Each row of a before or after table is a point. One or more steps were done to the points. Then noise was added and the rows were shuffled. The steps act on columns, c1 being the first. Write out the steps. A step turns or swaps two columns, mirrors them in a line or flattens them onto one, adds a multiple of one to another, or multiplies or shifts one. Angles are multiples of 10 degrees, from the lower column toward the higher: turns from -170 to 170, lines from 10 to 170 but not 90. Use the fewest steps. Two steps may share a column if one is a turn and the other turns, adds or multiplies; they go together, in the order done. Otherwise the lowest column goes first.

Before, 9 rows:
-0.03	0.33
-0.62	0.14
0.28	0.74
-0.15	-0.15
0.41	0.67
-0.27	-0.17
-0.24	-0.15
0.15	0.25
-0.35	-0.44
After, 9 rows:
-0.18	-0.20
0.07	0.32
-0.66	-0.41
-0.25	0.57
0.39	0.36
-0.32	-0.03
0.11	0.26
0.14	0.17
-0.59	-0.50
Steps: mirror c1 and c2 in the line at 140 degrees

Before, 11 rows:
-0.54	-0.15	-0.50
-0.08	0.20	-0.10
0.60	-0.13	-0.11
-0.29	0.09	0.13
0.44	-0.18	-0.45
-0.22	0.43	-0.21
-0.75	0.00	-0.12
0.35	0.06	-0.18
0.68	0.11	-0.59
0.85	-0.17	-0.20
-0.76	0.01	-0.15
After (11 x 3):
0.18	0.43	-0.10
-0.04	-0.12	0.43
0.07	0.17	-0.27
0.39	-0.08	-0.35
-0.18	0.12	0.71
-0.38	-0.19	0.75
0.37	-0.02	-0.68
0.07	0.13	-0.07
0.42	-0.07	-0.60
-0.27	-0.12	0.60
-0.10	0.04	0.31
Steps: multiply c3 by 0.4; turn c1 and c3 by 120 degrees

Before, 11 rows:
0.11	-0.14	-0.13	-0.10
-0.16	-0.09	0.24	-0.32
0.01	0.13	-0.09	0.00
0.44	-0.09	0.02	0.16
-0.57	0.37	0.23	0.11
0.07	0.00	0.22	-0.24
-0.04	-0.58	-0.27	0.50
-0.09	-0.83	-0.05	0.27
-0.07	-0.45	-0.27	0.26
0.03	-0.09	0.29	-0.19
0.26	-0.41	-0.10	-0.02
After:
0.06	-0.19	-0.14	-0.28
-0.08	-0.44	-0.29	0.80
-0.12	-0.82	-0.04	0.82
0.05	-0.09	0.29	-0.57
-0.55	0.39	0.22	0.32
-0.06	-0.61	-0.28	1.48
-0.11	-0.06	0.25	-0.93
0.43	-0.07	0.01	0.49
0.02	0.10	-0.08	0.04
0.06	-0.01	0.23	-0.73
0.24	-0.42	-0.11	-0.10
Steps: multiply c4 by 3

Before (8 x 8):
0.52	0.11	0.02	-0.17	-0.18	0.00	-0.12	0.37
0.57	-0.01	-0.09	0.00	-0.27	-0.26	0.08	-0.16
0.22	0.18	0.01	0.16	-0.37	-0.13	0.28	0.11
0.48	0.16	-0.08	0.37	0.07	-0.07	0.06	0.07
0.16	0.15	-0.01	-0.34	-0.14	0.10	0.01	-0.17
0.11	-0.63	-0.43	-0.51	-0.41	0.51	0.23	-0.14
0.00	-0.49	-0.04	0.56	-0.40	-0.20	-0.23	0.01
-0.03	-0.20	-0.78	-0.66	-0.47	0.32	0.09	-0.15
After (8 x 8):
-0.40	0.17	0.09	-0.25	-0.39	0.25	0.08	1.09
-0.20	0.23	0.00	-0.31	-0.27	-0.10	-0.04	-0.52
-0.26	-0.02	-0.04	-0.21	-0.54	0.54	-0.11	-0.46
-0.19	-0.31	0.17	-0.54	-0.93	-0.48	-0.77	-0.46
-0.43	-1.01	-0.09	-0.36	-0.81	-0.48	-0.45	-0.43
0.12	-0.80	0.24	0.49	-0.82	0.33	0.04	0.05
-0.07	0.29	-0.29	0.07	-0.73	0.29	-0.09	0.35
-0.31	0.26	-0.02	0.22	0.12	0.48	-0.09	0.22
Steps: turn c1 and c6 by 140 degrees; turn c4 and c6 by 20 degrees; multiply c2 by 1.6; turn c3 and c7 by 110 degrees; multiply c5 by 2; multiply c8 by 3
